Every row gives one point. Examples show where two turns around zero, p and q, send a point. Where does a point land after both, in the order given? Backwards means that the second turn is done in reverse. Each puzzle has new turns, and all numbers are rounded.
In the rows, 128 means zero.

Turn p:
[131 133 138] -> [125 126 117]
[120 150 144] -> [104 123 113]
[109  63 106] -> [164 178 163]
[158 164 145] -> [120  90  97]
[123 130 107] -> [127 123 149]
Turn q:
[136 130 179] -> [ 79 137 141]
[106 139 115] -> [137 122 102]
[112 108  82] -> [172 100 121]
[158 134 136] -> [125 152 149]
Where do these land?
p, then q: [131 116  99] -> [104 137 146]
p, then q: [ 97 172 170] -> [151  91  75]
p, then q: [148 127 124] -> [135 127 147]
p, then q: [136  97 119] -> [123 157 143]

Turn p:
[110 103 162 125] -> [132 128 156 165]
[125 211 119 127] -> [ 89  96  62 118]
[148 118 153 116] -> [120 157 133 147]
[131 114 133 120] -> [127 138 142 131]
[131 118  90 116] -> [127 129 141  89]
[123 104 112 163] -> [172 121 135 119]
Turn q:
[133 123 160 138] -> [140 142 152 112]
[134 112  64 176] -> [163  75  77 123]
[ 77 114 125 119] -> [146 143 126 176]
[126 112 160 118] -> [132 140 163 131]
[146 111 141 114] -> [119 117 156 124]
[138 181 120 114] -> [ 88 150  99 112]
[141 142 127 116] -> [107 129 126 120]
Where do these land?
p, then q: [ 88 140  81 173] -> [113  67 172 139]
q, then p: [133  93 133 118] -> [145 144 136 156]
p, then q: [171 149 135 147] -> [107 115  82 124]
p, then q: [143 149 112 138] -> [109 111 114 143]
q, then p: [147 134 124 126] -> [119 122 146 127]
q, then p: [105 113 142  90] -> [152 110 107 161]
q, then p: [108 118 169 104] -> [126 120  95 168]

Turn p:
[113 148 115 129 125 121 125 111] -> [116 138 127 113 134 125 144 147]
[112 111 127 140 100 148 144 125] -> [102 120 122 150 151 134 112 135]
[115 138 131 113  63 147 122 118] -> [ 80 145 135 120 156 106  94 131]
[124 147 135 159 129 126 118 148] -> [128 150  97 140 120 123 139 120]
[112 142 141 121 141 183 135 113] -> [144 125 106 109 179 142 114 129]
[172 142 104 118 145 108 134 146] -> [133 111 124 101  77 133 131 115]
[129 151 132 157 146 106 142 128] -> [125 139 112 129 115 144 167 118]
[165 152 142 136 143  99 138 131] -> [129 130 128 112  99 133 156  90]
[129  31 126 152 144 105  86 124] -> [164  86 158 206 114  84 135 147]
[111 117 127  54 145 137 136 137] -> [160 133 171 100 133 154  87 147]
Turn q:
[179 128 109 122  97  82 116 113] -> [110 133  87 104 146 186 142 121]
[144 144 104 113 147 134 138 104] -> [116 108 132 149 116 158 121 146]
[102  89 113 170 138 127 153 159] -> [123 116 181 102 146 100 155 110]
[111 145 114 109  96 153 167 156] -> [182 136 159 116 100 143 128 130]
[134 145 148 122  98  82 117 100] -> [114 175  98 123 148 155 113 127]
[114 123 161 174 153 156  86 123] -> [123 115 113 146 165  63 124 144]
[116  94 130 129 145 157 126 123] -> [121  98 141 124 122  99 110 118]
[141 134 132 106 141 141 159 145] -> [132 124 138 121  86 131 136 144]
[111 150 140 107 137 121  90 128] -> [132 146 102 168 124 118 123 114]
Where do these land?
q, then p: [121 129 117 122 129 172 142 176] -> [101 106 156 141 111 125 120  82]
q, then p: [160 112 123 128 132 123 136  67] -> [164 141 119 144 144 115  95 171]
p, then q backwards: [157 138 120 133  99 143 122  91] -> [139  81 136 153 145 127 115 126]
p, then q backwards: [106 132 171 128 135 100 145 128] -> [100 149 105 129 122  90 136 142]
p, then q: [115  95 122 135 121 172 111 164] -> [122  99 105 141 169 123 165 112]
q, then p: [113 157 147 129 171 100 124 139] -> [ 98 161 102 141 125 153 156 129]
q, then p: [130 124 107 139  99 159 109  96] -> [171  96 124 134 118 102 123 131]
q, then p: [135 135 114  95 123 107 125  87] -> [132 128  94 126 159 104 116 153]
p, then q: [102 123 102 144 137 128 147 187] -> [186  99 125 128 159 129 148 130]
p, then q: [142 135 157 126 136  77 119 146] -> [139 160 119 111 141 149 103 166]
